Each wall is flat, endless, passes through zero and stands at right angles to its row. A trip goes straight from one point to another. Which walls does it cross, in order?

Walls:
(1): [-2.7  1.0  0.0]
(2): [-3.9 -2.1  5.1]
(3): [-0.5  2.6  2.9]
(4): [ 0.2 -0.8 -0.6]
(5): [-6.3 -0.5 -5.0]
(6): [-3.9  1.2 -2.8]
Trips:
[ 5.7  0.0 -2.9] to [-1.1 -2.2 -3.6] => 5, 6, 1
[1.4 1.3 1.4] to [5.8 2.5 1.7] => none
[4.3 1.2 1.7] to [-5.7 -3.7 -5.1] => 4, 3, 5, 6, 1, 2
[1.3 2.0 3.0] to [-2.0  1.5  3.9] => 1
[-0.6 -3.2  2.6] to [1.6 1.4 5.4] => 3, 4
[ 5.2 -2.4 -1.0] to [-3.7 -0.7  5.4] => 2, 3, 4, 1

Walls:
(1): [-0.7  0.9 -1.5  3.2 -1.4  0.7  5.9  3.1  1.3 -4.5 -0.3  0.7]
(2): [-6.0 -4.9  0.5 -2.4 -1.5  3.8 -1.0 -2.2 -2.2 -1.4 -0.8  0.8]
(3): [-0.1  0.0 -4.9  4.8 -4.5  1.6  0.7 -1.1 -0.7  1.9  0.8 -3.3]
(4): [-1.9  4.5  5.6  1.0  2.7 -0.1 -3.8  4.1  0.6  3.2  0.9  0.1]
(5): [ 4.0  0.9  1.6 -0.3 -4.1 -1.9  0.5 -0.8  4.6 -1.0  0.6  3.2]
(6): [ 2.6 -3.6  4.9  3.1 -4.0  1.5 -2.9 -2.8 -4.5  2.7  4.2  0.5]
Trips:
[-2.6 -0.6 -0.4  1.1 -1.7 -2.4 -0.4 -1.3 -0.1 -1.5  2.9 -0.4] to [ 0.8  3.8 -2.2  0.8  1.4 -4.4 -1.4 -3.6  5.6  1.3  3.0  1.0] => 2, 1, 6, 4
[-4.8  2.4  1.9  3.8 -4.7  1.7 -1.4  4.9 -0.3  0.0 -0.4  0.7] to [-1.8  5.5  0.1  2.4  0.8  2.7 -0.7 -3.0  3.7  1.9 -0.7  1.3] => 5, 6, 2, 1
[ 0.1  2.2  0.5 -2.1  4.8  1.1  6.7 -1.2 -2.6  8.0  3.8  0.4] to [ 5.4 -5.0 -3.0 -1.1 -1.1 -1.5 -1.4 -4.7  3.3 -3.8  0.8  0.3] => 4, 5, 3
[-2.9  5.0 -3.4  0.1 -2.0 -2.4  0.6  0.4  1.8  3.0  2.7 -4.1] to [ 3.4  1.0 -0.7  6.0 -3.3 -2.9 -3.7 -6.9 -6.3 -2.1 -6.3  0.3] => 1, 4, 6, 5
[-4.1  2.2  2.4  2.3 -0.1  0.3  2.4  0.9 -0.7 -3.6 -0.1  1.8] to [-1.0 -0.2  1.7 -4.7 -4.0  2.0 -4.6  2.4 -1.0  3.1  0.9 -3.6] => 6, 1, 3
[ 3.6  7.0 -0.4  0.6  0.9 -3.8  1.7 -0.2 -1.0  2.6  1.5 -0.7] to [ 0.1 -1.6  4.2 -0.3  1.7 -0.2 -1.8 -4.5  1.5  2.9 -4.9  2.0] => 3, 6, 2

Walls:
(1): [ 2.6  0.5 -0.2 -0.6 -3.5  1.2  0.4  2.2 -0.8  3.2 -0.6  2.2  2.2 -3.6
  4.2 -0.9  2.7  4.7  4.1 -1.5 -3.6 -0.2  3.4  6.6 -4.0 -2.8  2.3 -3.6
 -4.7  2.7  4.5 -3.5 -1.4  1.8 -0.8 -1.7  4.7 -3.9 -0.6  9.4 -7.8 -1.9
  1.5 -2.8  2.4 -3.0 -2.4 -4.1]
(2): [ 2.9  1.4  1.6  5.3  0.6 -5.4  0.9  0.5  0.7 -1.4  0.4 -2.5  2.9  2.3
  5.0 -1.7  3.5 -1.6  3.4  3.4 -3.5 -5.8 -2.0 -0.7  2.3 -0.4  0.1 -1.8
  0.5  1.4  3.7 -3.8 -1.5  2.7  0.2 -4.0  3.7 -4.1  3.4  6.7  2.7  1.9
  0.4 -3.4 -2.5 -2.6  2.7 -0.7]
(3): [ 1.3  3.7 -0.8 -1.0 -0.1 -6.1  0.6  3.1 -1.1  0.7 -3.2  2.9  1.1  2.7
 -1.8  0.7  0.6 -1.3 -2.5 -2.4  3.7 -2.2  2.3  3.0 -5.1  3.2  0.0  3.1
 -0.5 -7.3 -4.6 -1.0 -0.4  4.8 -0.6  2.2  0.0 -2.3  4.4  0.3  3.4 -4.9
  0.8 -1.3  2.5  3.7  1.2  6.4]
(4): [ 6.0 -1.7  4.2  2.4 -0.3 -5.0  3.5 -1.0 -3.4  2.4 -2.3  1.7  4.2 -4.5
 -5.4  3.6  1.9 -1.8 -0.1 -1.0 -2.0  0.0  2.5  0.3  1.4  0.4 -1.1 -3.1
  5.1 -1.2  3.6  2.8  4.4  3.6  0.0 -1.4  0.1  0.7 -2.2  2.9  6.7  4.6
 -4.9 -1.3  0.7 -0.7 -2.4 -1.1]
(5): [-3.4  1.5  2.8 -7.8 -1.8  5.4 -5.5  1.1  1.1  1.0 -0.1  0.9  0.3 -2.8
 -1.8  1.4  0.8  5.4  2.1 -1.8 -1.4 -3.4 -0.1 -1.1  0.6  4.4  3.5 -0.7
  1.8  0.0  2.7 -7.6  2.6 -3.0  0.6  2.0 -0.9  0.5 -2.3 -0.8  0.6 -0.1
  2.7 -2.2  1.5  0.6 -2.3  3.8]
(6): [ 0.0  2.1 -2.7  1.2  0.5 -2.5 -3.3 -1.1  0.4 -2.7  0.6  3.6 -3.9  3.6
  0.4  2.2  0.5  1.5  4.8 -4.8  1.7  5.1 -5.5 -1.9 -2.5 -0.6  0.6  0.3
 -5.4  0.1  2.8  1.9  7.6 -1.9  4.5  1.7 -1.0 -0.4 -1.9 -6.0 -1.2 -1.7
  3.2  5.9 -6.3 -0.5 -2.6  3.9]
(7): [ 1.0  0.1  0.8 -1.9 -0.3  0.5  2.0 -2.9  5.6 -7.3  1.9 -1.3  6.2  1.7
 -5.1  0.5 -2.8 -1.7 -2.8 -0.8  2.9 -4.2 -2.2 -0.4 -1.6 -0.6 -2.9  0.9
  4.0  3.2 -1.5  4.7  3.5  1.0  1.3  0.7 -4.9 -3.0  3.3 -2.0  1.6 -1.2
 -7.1 -1.3 -0.9 -0.2 -4.2  3.7]
Trips:
[-1.0 -1.4 -2.1 -1.5  0.2 -1.0  1.3  2.1 -6.0  0.4 -3.6  1.0  3.7 -5.5
 -1.8  0.9 -4.5  0.3 -0.2 -4.0 -3.4  1.4 -0.7  5.8  3.7 -3.6  6.7 -0.5
  2.6 -2.0  0.4  5.7 -4.6  2.4  1.5  1.8 -0.8 -0.4 -0.2 -2.9  3.2 -5.2
 -4.0 -0.8 -3.8 -3.9  2.8  2.1] to [ 0.7 -3.4 -1.3  3.7  0.0  4.6  1.2  0.6 -3.3  1.2  1.3  2.5 -0.7  3.8
 -4.8  2.6 -1.3  0.6 -3.2 -0.2  0.8 -2.2 -2.0  3.6  3.7 -1.5  2.5 -1.6
 -0.6  4.5  2.9  1.6 -3.8 -1.8 -3.3 -0.8  0.4  1.2  2.0 -1.2  2.8 -4.5
 -1.7 -0.8  0.4 -1.2 -1.8  2.7] => 3
[-1.6 -0.9  0.6 -0.3 -1.2 -2.8 -3.8 -2.5  3.0  6.6  0.7  2.0 -0.2 -4.1
 -0.3 -1.3  8.4 -4.1 -1.7 -0.3 -3.4 -0.1 -1.9 -1.8  5.5  2.0 -3.6 -5.7
  1.1  2.8 -0.9 -0.8  3.7  3.0 -5.5 -0.5 -3.9 -1.8 -4.9  2.7 -0.8  6.6
  0.1  0.1 -0.1 -4.4 -2.1 -4.2] to [-3.7 -1.6  0.2  1.0 -2.1 -0.8  2.3  2.3 -0.4 -1.4  3.5 -2.6  3.7 -0.7
  5.3  3.1 -3.4 -3.5 -0.1  1.0 -0.2  3.8  3.2 -1.8 -0.3  0.7  0.4  1.3
  0.3  2.0 -4.0 -2.7 -3.8  5.0  2.2  1.6  3.7 -1.2  0.5  0.2  2.6 -0.5
 -4.1 -8.1 -3.7 -2.9 -2.6 -8.2] => 5, 7
[ 0.3 -1.6  2.4  2.7 -7.6  1.7  2.4 -1.6  2.9  0.5 -5.2 -0.6 -2.6 -0.3
 -1.6 -0.9  2.3  4.8  3.8  0.9 -4.7 -0.5 -2.5 -2.9  2.8  4.6  1.9  1.4
  3.8  3.4 -0.6  3.0  0.0  2.9  0.2  2.8  0.5  0.3  1.1 -1.9  0.1  3.5
  0.6 -0.7 -6.1 -1.5  1.8  0.8] to [-1.0 -2.4 -1.4  4.4  1.4 -1.1 -0.1  3.9  3.5 -3.2  5.3  0.3  2.5 -0.4
 -2.4  3.1 -1.7 -5.7  0.9  0.5 -2.1  1.2 -2.4  1.6  2.6 -1.9  0.2  4.2
 -1.5 -8.5 -3.3  2.8 -7.3  2.3  4.0  3.4  1.8 -1.8 -1.6 -2.2  4.8  0.1
  0.3 -0.5 -3.1 -0.7  0.9  3.5] => 5, 3, 4
[-0.3 -5.7  3.6 -2.9  4.9 -0.2  4.3  0.4  0.3  2.8  4.4  1.0  1.5  0.2
  1.1  6.4  3.2 -2.1 -0.9  0.3  1.4 -5.8  3.0 -1.1 -0.2  0.1  3.4 -3.1
  0.1 -1.0  2.5 -1.9  2.0 -0.7 -5.5 -2.8 -0.5 -2.7 -0.2 -0.6 -1.0  2.7
  0.1 -3.5 -1.9 -2.2  0.9  4.0] to [ 0.1  0.5 -2.5 -0.1  1.8  0.7 -0.2  3.5 -2.0  1.7  1.0 -1.2  2.8  5.0
 -0.4 -1.3  2.0  0.6 -1.0  0.6 -0.6  1.6  0.2 -0.1  2.3  3.1  2.0  2.0
 -2.2  0.3  5.4 -0.6 -1.3  1.0  1.7  0.4 -1.4  1.9 -3.6  4.4 -2.3  3.8
  0.2 -6.2  2.9 -1.4  2.8 -1.5] => 7

Walls:
(1): [ 4.4 -2.7  0.3 -3.6 -0.2 -1.5 -3.3  1.2  2.2  0.0  1.9  2.3  6.6  1.3
  1.6  0.8  0.5 -4.3 -4.1  0.7  0.7  1.5 -0.1 -3.8 -1.7  3.9  0.1  1.5
 -2.8 -0.2 -1.2  1.6  5.2 -4.4 -1.1 -1.1  0.7  0.8 -4.5  0.2 -0.6  2.4
  4.5 -0.7 -3.4 -0.1 -0.2 -2.3]
(2): [-3.7  1.2  2.9  1.3 -4.5 -2.7  0.6 -7.1  2.2  1.1 -0.1 -0.3 -2.5  1.7
  5.5  2.1  2.7 -4.9  2.3 -2.9 -6.6  0.0 -3.5  0.0  1.9  2.6 -1.2  4.2
  5.6 -2.3  6.1  1.7 -1.2  3.9  1.6 -1.2 -0.1 -4.3 -3.1 -1.1  0.6 -2.2
  5.7  0.3  0.1 -1.3 -1.3 -2.5]
(3): [-3.0  0.3 -0.7  3.8  1.3  3.7  0.7 -1.1 -2.0  0.1  2.9  2.9  5.4 -1.8
 -0.5 -1.5 -1.7  0.6  4.0  3.2  0.0  6.3 -5.0 -4.2  0.6  4.2 -3.2  3.6
 -4.0  5.6 -0.3  0.7 -2.5  2.7  1.3 -3.8  2.1  4.3  3.3  0.5 -1.0  5.5
 -2.9  2.2  5.9 -2.7 -2.0  0.7]
(4): [ 0.7  1.2 -1.0  5.7  2.3 -0.8  1.4 -2.3 -7.3  0.7 -3.5 -1.9 -2.2  3.0
  2.2  5.2 10.0 -1.4 -1.7 -1.7  2.2 -2.2 -2.8 -7.2 -0.2  1.0  4.4  6.7
 -2.7  2.3  1.1  1.1 -2.7  1.9 -1.9  4.0  4.3  1.1 -1.6  4.7  2.4 -1.5
 -1.7 -3.1  1.9  2.3 -1.9  5.5]
(5): [ 0.7 -1.4  5.7 -4.3  1.7  2.8  2.6  4.0  1.4 -2.3 -0.1 -2.1  2.2 -1.1
  1.5  0.4 -1.4 -2.4 -0.9 -0.5  0.7 -5.3 -1.5  1.4 -1.4 -6.8  4.2 -1.6
  1.6 -2.9  2.4 -5.0 -0.5  0.5  2.8 -0.8  3.5 -5.7  0.0  0.9 -2.5  0.7
 -2.0 -1.7  1.8 -3.6  4.1 -1.9]
(6): [ 3.3  2.5 -0.1 -1.2 -3.4 -1.3 -1.8 -2.7 -1.8  0.1  0.1  0.5  5.5  3.3
 -1.0  1.1  0.8 -1.1 -2.2 -4.2  0.9  2.4 -0.1 -1.1  3.4  2.2  0.0 -2.9
 -3.3  5.5 -1.6 -4.1  6.0  4.4 -2.0 -4.0 -2.2  0.2  3.4 -0.9 -0.9  2.0
 -6.0 -1.6  3.4 -0.7  4.5 -2.0]
(7): [-1.5  0.6  2.2  4.7 -0.9  4.1 -3.2 -4.9 -2.0 -1.0  3.1  1.6  0.2 -2.6
  1.4 -2.6 -0.1 -0.1  2.6 -1.8  1.2  4.7 -1.1 -3.0 -4.8  2.2 -2.4 -3.5
 -3.6 -3.6 -1.9  3.6  2.7  0.9  0.5 -3.2  1.8  2.2  0.0 -6.3  1.9 -1.8
 -1.2 -1.6 -3.4  0.9 -0.3  0.5]
(8): [ 4.3  2.1 -3.7 -6.0  3.1 -4.5 -2.1 -1.7 -5.2 -2.3 -1.1  3.9 -1.6  2.6
  0.3 -2.0  5.8 -6.6  0.8 -1.3  3.9 -3.9 -8.2 -0.2 -2.4 -3.1 -0.9 -1.2
  1.9 -1.1 -1.7 -1.7  2.0  5.3  2.5 -1.8  1.1 -1.1 -1.8 -1.7 -0.1 -1.5
 -0.1 -6.2 -4.3  6.6 -1.7 -0.2]
(9): [-3.3 -1.1 -5.7 -1.4  2.0 -0.9  2.1 -1.0  1.9  1.8  0.3  0.7  0.4 -1.9
  0.6  5.1  2.6  1.0 -0.4  1.7  0.5  3.6  2.7 -8.3 -2.1  0.8  0.6  0.5
  0.2 -0.2 -0.4 -0.1 -3.0 -0.5  0.2 -2.2 -1.8  0.6  1.4 -3.0  1.9 -0.6
  0.5 -0.1  4.1  5.9  0.1  0.6]
(10): [-1.7 -5.8 -6.2  3.8  2.3  1.8  4.0  0.2 -0.6  2.7 -1.1  2.5  4.6 -2.1
 -3.6  2.0  4.8  3.0  0.4  2.4 -2.3 -1.7  1.1 -3.2 -2.0 -0.6  5.6 -4.5
 -3.5  0.8 -1.2 -0.7 -5.3  1.8 -3.4 -4.2 -0.9 -8.6  5.4 -3.8 -4.7 -3.6
 -1.5 -2.3 -0.2  3.7 -2.4  2.1]
Trips:
[-1.0  0.2  4.1 -3.4 -8.6  1.0  2.1  0.6  5.0 -0.3 -2.8  0.5  3.0 -2.7
 -3.0  1.2  0.0 -6.2 -0.6  1.0  1.1 -4.1 -2.6  4.0  0.1 -3.8 -0.7 -2.3
 -4.0 -0.3 -2.5 -0.2 -5.1  2.4 -2.5  0.5 -4.2 -4.5  0.2  1.3 -0.7 -7.0
 -0.8  2.0  4.4 -1.2  0.2 -3.4] to [-1.8 -1.3 -1.5 -2.6 -1.1 -0.3  2.6 -5.3  0.6 -1.2  0.5 -4.0 -3.9  2.3
 -4.5 -3.2  0.2 -2.0  0.6  1.3  0.6  4.8 -0.2  3.2  4.3 -2.9  2.7  2.6
  0.5 -2.0 -2.4 -0.6 -2.9 -1.0  0.7  0.6 -0.6  0.8  3.6 -2.8 -9.0 -1.4
  0.2  2.8  4.0  0.5 -2.5 -6.1] => 3, 6, 9
[-5.0  2.8  1.9 -0.4 -3.2  2.2  0.2  2.7  0.5  0.3 -1.4  0.6  4.7  0.6
 -1.8 -5.4  4.8 -2.4 -1.6 -0.8 -3.7  2.3  4.0 -2.5 -5.1 -4.4 -0.9 -0.9
  3.9 -1.9  2.7 -3.2 -7.8 -0.3 -6.3  4.9 -1.5 -1.6 -3.4 -1.5  6.0 -6.0
 -0.8  1.0 11.7 -4.1  1.5  5.5] to [-1.4  1.8 -0.2  1.7 -0.9  4.1 -0.7 -3.1  1.4  1.9 -0.4  1.5  1.6 -0.3
  1.7  5.7  1.4 -2.9  2.2  1.0 -0.5  0.8  0.1  2.5  2.0 -2.5  2.8 -1.7
 -6.1  2.6 -1.1 -0.5 -0.4 -2.2 -0.3  0.0  2.0  0.0  4.3 -1.4  5.3 -2.4
 -3.4 -2.1 -0.3 -2.6 -1.6  2.7] => 3, 7, 6, 2, 5
[-2.5  2.4  0.0 -3.9 -2.2 -6.5 -6.6  0.3  3.5  0.7  2.4  3.3 -2.0 -4.2
 -0.4  3.3  2.5 -5.0 -0.8 -0.8 -1.0  2.6  3.6  1.3  2.7 -5.4 -2.4  0.3
 -0.9  2.2  1.1 -0.4  4.0  2.2 -0.8 -3.9  1.1  1.6 -0.8  7.7 -2.3 -2.1
 -0.8 -2.6 -3.1  0.7  1.6  1.6] to [ 0.4  3.4 -4.6 -3.1 -3.4 -3.5  0.8  1.0  2.7 -0.4  1.9  1.2  4.6  0.5
 -2.4  2.3 -0.8 -3.5  0.4 -3.6 -1.2  2.4 -4.8  1.0  0.8 -0.6 -1.6  0.2
 -0.4 -6.7 -0.2 -0.3  1.1 -0.6  5.0  0.8 -1.2  0.9  2.2  2.1 -0.9  3.6
 -2.0  4.5  6.0  5.4 -1.6 -1.4] => 9, 3
